Every row gives one point. Each copy is the shape, with its points in the same order, turned, moved and blurred by noise. Some copies are also mirrored. Which?

Shape:
[[-44 -17]
 [ 16  17]
 [ 32   0]
 [ 15   9]
 [ -3 -24]
 [-13  22]]
Copy 1:
[[ 10 -60]
 [ 17   9]
 [ -9  17]
 [  5   7]
 [-10 -27]
 [ 32 -12]]
Copy 1 is: mirrored
Copy 2:
[[ -5  45]
 [  3 -23]
 [ 28 -25]
 [  8 -23]
 [ 24  15]
 [-20  -4]]
Copy 2 is: mirrored

Shape (8 x 4):
[[ 11 -20 -15  -3]
 [-28  25  -7   7]
 [ 24 -14  21   3]
 [  6  29 -36 -35]
 [-48 -12   7  15]
 [-16 -29 -32 -13]
 [ 26 -20  -8  -5]
 [  7  17   6  21]]
Copy 1 (8 x 4):
[[  2  22 -18 -10]
 [ 28 -12  18  14]
 [-29  16   1  -4]
 [ 40  13  22 -41]
 [ 14 -30 -16  28]
 [ 27   2 -36 -13]
 [ -9  28 -12 -16]
 [  2  16  21  20]]
Copy 1 is: mirrored
Copy 2:
[[-13 -12   4   5]
 [ 34  13 -14  26]
 [-31  19 -13   3]
 [ 35 -13  -7 -30]
 [ 11  23  13  49]
 [  8 -21  27  12]
 [-28 -10  -4  -1]
 [  1  14 -30  18]]
Copy 2 is: mirrored
Copy 3 (8 x 4):
[[ 19  -6  -6  -8]
 [-15   4  41  12]
 [  8  15 -12 -33]
 [-25 -41  -2  17]
 [ 24   0  60  -2]
 [ 33 -35  13   3]
 [ 16  -2 -15 -13]
 [ -8  26  10   2]]
Copy 3 is: only turned

Shape:
[[ -7   4  -3  14 -31  -5 -18   4]
 [  5 -10 -11 -19  -5  20  15  28]
 [ 41   1 -24 -27   8  28 -30 -12]
 [-12 -10  13   2   7  -7 -22  21]
 [ -5 -20   9  15  -7 -29  -6   7]
 [ -7   0 -28 -15   8  -4 -26 -12]
 [ 10  -6 -28  20   3  -3 -19  -5]
 [  8   0 -24  -3  17  31 -28 -24]
 [ 15  38 -18  18   2  -6 -15  -8]
 [ 34  21 -38 -26  16  22 -24 -43]
 [ -5 -11  20   1 -12   9  20  12]]
Copy 1:
[[ -6  25  -7  -8  13  34 -11   6]
 [ -7   5 -22 -23 -19  -4   7 -22]
 [ 18  18  -4 -35  13 -45 -25   5]
 [ -5 -18   9 -10   7  22 -11  -8]
 [  4   6  18  14  -2  34 -13 -11]
 [ -4  21   4 -13  34 -10 -13 -23]
 [  2  13 -10  10  18   2 -32  -7]
 [ 21   5 -16 -13  36 -30 -17  -3]
 [-18  18  -6  15  23  -8 -13  29]
 [ 16  34  -5 -12  43 -60 -14   4]
 [ 11   1 -10  -2 -15  21  22  -7]]
Copy 1 is: only turned
Copy 2, 11 rows:
[[ -7   8 -18   7 -23 -14 -22 -10]
 [  1   7  17  -3  -4  15  16 -23]
 [ 15  52  21   1 -30  40 -17  10]
 [ -8  16  -2  26  -1 -23  -2   7]
 [-21   2  -8   3   6 -22 -13  14]
 [  9  36 -21   2  -5  16   0  14]
 [ -1  15 -21  17   2  21 -29  10]
 [  5  32  -7  22 -29  43  -1  22]
 [ 31  -4 -18  -1 -26   8 -28  24]
 [ 23  51  -2 -11 -36  53 -11  29]
 [-22 -10  15   1 -11  -6   7  -6]]
Copy 2 is: mirrored
Copy 3 (11 x 8):
[[ 33  -4   7 -19 -13   3  -8   5]
 [-12  -7  33  15 -12  -1  19  -3]
 [-25  28 -13  13 -29  32   6  27]
 [  4   6  32 -24   3  -8 -11  20]
 [ 27  15  22 -19  22  -8  -9   4]
 [ -1  23 -10   3 -17 -18 -10  19]
 [  8  30   4  -2 -14   5 -25  -6]
 [-23  13 -15   8 -24  12 -30  17]
 [ -1  20 -20 -32 -23   4  -8 -18]
 [-31  30 -50  14 -29  17   0  16]
 [  5 -21  26  -5  17   3   7  -4]]
Copy 3 is: only turned
